Each wall is flat, endless, passes through zero and stands at right angles to its row. A trip goes straight from one point to another. Which walls does it cross, in order?
In the rows, 100 means zero.

Walls:
(1): 84	139	104
(2): 110	106	86
(3): 139	131	110
(4): 84	43	131
(5): 86	67	99
(6): 102	88	100
(7): 128	130	93
Trips:
141	109	122 to 187	105	123 => 6
51	129	93 to 117	145	79 => 7, 2, 3
24	74	107 to 48	50	89 => 1
107	174	70 to 161	91	131 => 1, 6, 4
169	127	73 to 86	118	137 => 1, 2, 4, 7

Walls:
(1): 81	129	135	84	122	119	104	141	112	132	96
(2): 141	75	146	61	150	97	73	91	111	87	38
(3): 103	70	106	101	83	156	152	117	77	84	118
(4): 48	100	114	73	64	96	195	108	188	135	129
(5): 68	82	128	37	98	39	120	130	57	22	115
(6): 68	130	123	91	66	152	73	106	72	105	103
(7): 148	99	85	123	147	107	170	22	120	123	158
Trips:
96	135	130	81	146	79	138	81	83	89	81 to 135	52	147	94	151	136	103	113	86	77	84 => 4, 3
95	90	156	20	127	68	61	71	163	78	73 to 88	86	43	104	71	103	86	83	126	91	150 => 1, 7, 2, 5, 3
70	26	30	95	130	49	105	95	91	113	113 to 64	104	146	106	69	101	56	79	95	104	131 => 7, 4, 6, 1

Walls:
(1): 72	111	116	60	125	103	62	79	66	77	60	89	77	140	124	79	77	73	54	68
(2): 88	67	89	82	92	80	103	108	82	68	69	30	99	91	98	98	131	72	134	81
(3): 111	50	142	150	137	65	78	129	88	98	145	76	114	59	65	116	75	117	91	106
(4): 88	45	93	125	94	91	99	67	107	135	106	85	159	109	128	66	103	119	115	126
(5): 129	73	124	106	124	188	82	87	82	162	98	133	116	44	73	129	117	79	72	95
(6): 5	51	117	72	64	101	82	107	123	110	136	128	140	114	105	89	90	31	73	106
(7): 86	112	102	135	32	123	100	113	102	126	92	79	107	59	78	111	73	62	108	108
(8): 98	105	62	76	99	102	68	112	50	48	84	97	66	112	35	82	94	94	118	80
(9): 88	92	141	74	147	98	96	62	110	120	75	89	60	100	55	67	74	85	95	105
Trips:
40	108	75	81	65	111	81	89	127	135	86	123	112	155	67	96	97	91	144	103 to 91	138	127	80	118	166	92	98	116	55	135	93	112	104	97	135	137	22	117	92 => 2, 4, 5, 9
45	75	89	134	126	100	53	103	128	96	91	107	92	158	95	73	100	71	100	104 to 71	125	139	58	91	48	141	107	61	109	88	117	112	111	119	92	112	126	109	96 => 8, 4
67	118	90	66	137	133	55	70	83	113	83	141	125	118	88	90	86	90	112	74 to 60	66	89	152	37	69	99	164	57	102	84	79	72	93	116	94	90	68	84	132 => 4, 7, 2, 9, 5, 3, 1
85	58	62	104	129	72	116	55	165	26	93	46	124	112	95	141	134	62	119	81 to 110	103	101	98	128	65	141	99	64	115	81	158	60	136	108	114	63	83	138	113 => 3, 9, 1, 6, 4, 2

Walls:
(1): 112	98	118	80	91	98	96	90	103	100	61	103	74	93	156	104	94	46	154	64	83	118	109	126	26	87	74	68	96	186	31	123	154	127	80	107	96	90	46	142	121	132	69	55	105	166	111	104
(2): 55	124	81	104	118	93	140	120	131	135	76	96	127	52	54	121	44	128	53	128	128	94	97	92	119	138	73	69	98	40	99	154	79	49	100	93	133	120	96	93	129	103	75	97	78	122	140	97
(3): 61	85	30	89	121	104	50	104	152	155	94	144	54	84	92	55	110	89	98	137	67	102	171	100	75	82	106	85	59	127	34	77	105	151	125	111	140	81	57	106	84	129	64	158	93	147	76	123
(4): 82	103	126	137	124	102	99	105	93	113	92	115	115	132	113	98	119	71	71	53	140	69	122	102	7	104	101	146	132	102	45	113	73	107	76	97	126	157	135	157	28	61	82	82	77	114	71	112
(5): 104	20	43	89	130	95	57	115	64	69	157	165	83	122	95	173	94	100	103	49	80	102	100	72	74	145	71	54	178	84	96	183	93	72	73	72	122	59	129	85	84	101	77	94	94	105	117	101
(6): 93	92	108	115	128	71	117	104	105	65	114	134	73	93	113	82	87	92	5	87	48	106	154	116	151	58	142	89	119	141	74	94	86	74	121	76	94	135	105	104	143	107	84	114	127	93	36	52
(7): 129	125	114	115	84	106	120	66	65	88	88	125	91	108	165	70	151	117	162	132	101	122	133	95	71	102	69	136	95	104	73	115	137	41	86	159	98	49	74	137	99	61	92	73	126	73	109	134
Trips:
123	113	94	91	71	106	111	112	80	86	79	83	74	80	77	58	134	121	71	77	105	116	99	129	123	131	140	134	107	74	51	96	100	98	159	69	156	98	129	130	142	78	130	67	76	88	87	139 to 59	133	112	87	111	50	84	67	135	126	101	87	70	89	103	80	106	109	127	101	110	133	98	89	119	87	54	104	112	111	135	151	87	104	81	104	23	168	127	138	108	127	130	81	33	88	104	57 => 7, 1, 6
122	125	142	67	97	72	120	97	108	80	147	154	115	96	103	106	119	112	70	135	95	66	47	103	122	92	142	135	75	80	118	142	117	90	75	88	126	135	112	133	132	93	84	37	94	117	109	56 to 105	118	126	74	145	112	108	83	155	114	94	82	64	96	166	104	78	84	74	141	46	114	91	140	50	37	85	122	106	74	91	104	107	78	129	97	73	76	106	64	76	146	96	96	76	101	90	58 => 4, 1, 7, 3, 2
70	84	77	90	80	147	114	83	66	63	77	101	82	122	72	109	80	144	60	93	133	106	136	41	166	73	97	59	144	86	94	118	116	95	96	62	151	86	62	108	110	159	130	139	53	101	98	97 to 108	80	60	72	87	120	115	99	50	116	125	109	119	97	81	101	85	55	19	130	86	63	73	60	84	117	104	74	122	99	140	88	51	95	72	131	84	96	145	154	130	119	93	154	97	61	70	116 => 3, 4
102	129	70	98	47	57	106	51	77	86	65	88	89	78	61	86	98	59	155	99	70	91	59	131	107	96	89	120	90	92	76	40	122	125	143	111	135	101	74	106	139	77	59	130	127	126	97	128 to 150	34	133	73	105	103	115	130	33	139	126	113	86	76	102	59	67	129	115	114	111	18	101	87	122	77	97	100	40	114	81	88	85	107	109	105	95	128	82	119	112	88	73	104	120	99	138	49 => 6, 7
122	112	100	108	138	92	86	106	58	100	101	99	116	123	128	91	84	105	130	80	136	97	112	90	111	69	31	124	107	58	84	99	55	89	124	117	134	75	117	101	151	87	97	107	62	110	59	75 to 79	115	106	142	98	153	133	129	64	84	93	54	76	116	96	72	110	138	118	19	167	74	137	110	109	67	66	103	100	112	110	157	163	99	138	88	114	78	80	186	97	57	110	26	105	108	130	82 => 1, 5
